Each wall is flat, endless, passes through zero and stands at right angles to its row. A trip goes straight from one point to another. List the walls that it crosses, first one first.

Walls:
(1): [ -4  60 -65]
(2): [ 29 -45  43]
(3): [-7  7 29]
(4): [-39 -45   8]
Trips:
[ 4 59 51] to [ 30 -30  -3] -> 1, 2, 3, 4
[-2 36 -2] to [-5 18  1] -> none
[-49 -14  29] to [ 45 -21 -32] -> 3, 4, 1
[-42   5 -25] to [57 33 85] -> 3, 4, 1, 2
[-28  17  45] to [12 22 84] -> 4
[ -9 -38  26] to [ 38 -17 -95] -> 3, 1, 2, 4
[-14  39   3] to [-3 17 43] -> 1, 2
[-49  -7   8] to [-20 -47 -28] -> 3, 2
[21 58 -7] to [-25  43  11] -> none
[-28   8 -23] to [-17 -19  12] -> 1, 3, 2

Walls:
(1): [-20 -10 -29   5 -35 -35  31  47  53  44 -73  42]
(2): [ 14  13  18 -14  31   8  16  53  42   4  -2  33]
(3): [  6  -3  10 -55  25  15  40 -48 -17  21  37 -33]
(4): [ 39  -2  18 -10   1  31 -24  -6   2  40 -20  -9]
Trips:
[  7  62 -23  20  46  32 -32   9  27  -8  50 -34] to [ 18 -36 -13  -9  71  18 -25   6  36 -29  19  11] -> none
[ -4 -77  40  43 -61  38 -59 -42 -53 -14   9  41] to [-26 -35  26  -7 -16 -37  30 -34 -10 -23  18 -30] -> 4, 3
[ 25 -36  43  -2 -13  26 -13  45 -22   8 -40 -20] to [ 16 -21 -36  44 -17  -4  -7  17 -66 -34  32  -1] -> 1, 2, 4
[-36 -12 -41  50 -24  -4 -22  10  -7 -11  24 -54] to [-37  -7  12  31 -24  16  84  12 -10  12  17  10] -> 1, 3, 2
[-47   5  26  15 -29   8 -28 -53  -4 -16  13 -46] to [-49 -29   5  26 -12  35 -71 -22   4  11 -48 -38] -> 4, 3
[  0  16  95 -47 -14 -22 -12  -1  24  44 -21 -34] to [ -5 -10  40  44 -39  12 -53  23  11 -14 -45   2] -> 3, 2

Walls:
(1): [  2  14   5  47  35  -4 -86  14   1  32   2  21   7 -27   1  16  14 -55
   5 -10  47 -23 -21 -32 -44  31 -32  -2  39 -16  24  15]
(2): [ -1   4  49  -9   1  -3  67 -18 -28  19   6 -43 -16  -6  22 -35   9  28
  27  33 -17 -25  19 -36   3   6 -10  33  -7  -1  22  24]
(3): [ 40  -4  -7 -22 -33 -36  31 -30  58  39  62 -14  40  25  22 -48 -18   4
  43 -58   0 -48 -47  30   1 -16   7  13 -24  13 -20 -59]
(4): [-29  24  -3  20   2 -27 -26 -41 -21 -18 -17  65  44  31  -9  16 -40  61
  33  19   0  15  64  16  43 -14 -17  47   2  -9 -33 -44]
(5): [-30  34 -21  30   0  22  48   7  26 -36   1  39 -29   2  29  36  28   1
 -15 -22   5  -8 -14  26   6   3 -71 -15  14  40   6 -85]
(6): [ 29  17  15  35 -28  22 -42   4 -24  73  42  26  17 -34   4  30  24 -47
  -8 -11 -42  22  17 -11 -34  49  -8  12 -20  14  23   5]
(7): [-20  -2  -8  23  12   4  -1  27   6  40 -30 -36  32 -17  15 -25  30 -32
  32  -3 -39   0  -6  47 -12  29 -11 -14  -9 -35 -40 -40]
(8): [ 49  -3  68  29 -12 -35  32   5 -57 -15  -4  -2  55  30  -3 -39  -4  44
 -10  21  53  31   9  11  33 -20  -8 -39  17  -8 -30  13]
(9): [ 69   0  42 -40   0  36   0 -52  12 -14 -11 -11   3 -33 -24  10   5  21
 -30 -13 -13 -36 -19  31   6  -1 -66 -28 -31  19 -10  -4]
(10): [  1 -24 -24  -7  37 -10  32 -25  -7   2  -1   3   0 -10 -73 -25   6 -18
  18 -17 -12 -85   1  22 -37  29  14  -4  16  11  -8 -26]
(11): [  7 -10  10 -61   1  31  -6   8  10   0  65 -18  -8   9   4   5 -29  31
  24 -49  39  -4  48   3  42   5  60  -2 -17  22   0   9]
Trips:
[-20 -37 -22  12  26  11  31 -14   8   8 -18   8 -35  13 -21   0  -9  20
  12 -39 -18  62  11  17  15  22   2   2 -29  -7  34  51] to [-44  53  -6 -29  17 -14  42  17 -24 -12  57 -25  -7  -7 -95  43 -60 -14
  57 -33 -16  28  11  43  35   1  44  -5 -47   1 -37 -30] -> 4, 10, 2, 7, 3
[ 20 -31 -15  44   0  13  30   8  -6 -37   5  -8   3   2   6   1 -14 -23
 -20 -48  38  19 -44  37 -31  59   8   1  14  42 -24 -27] to [ 48   0  54  -8  53   7   4 -21 -19 -54 -24  20  27 -39  15 -19 -36 -16
 -30  19  19  20  12 -13  38  34   8 -26 -34  16   2  -7] -> 6, 11, 7, 3, 1, 10, 4, 5, 2
[ 49  14 -29  50 -10 -35  14 -28 -39 -20  -5  30   2 -20  23   2  11  19
 -10  16 -43 -55 -18 -80 -28  63  -2  -9  22  63  29  14] to [ 21 -16  30 -45 -24  -2  25  13 -12 -47  -8  -9   3 -56 -26  18  12  15
  20  20  25   4 -35  30  78 -35  39   5 -34  13  19  23] -> 8, 1, 5, 6, 11, 10
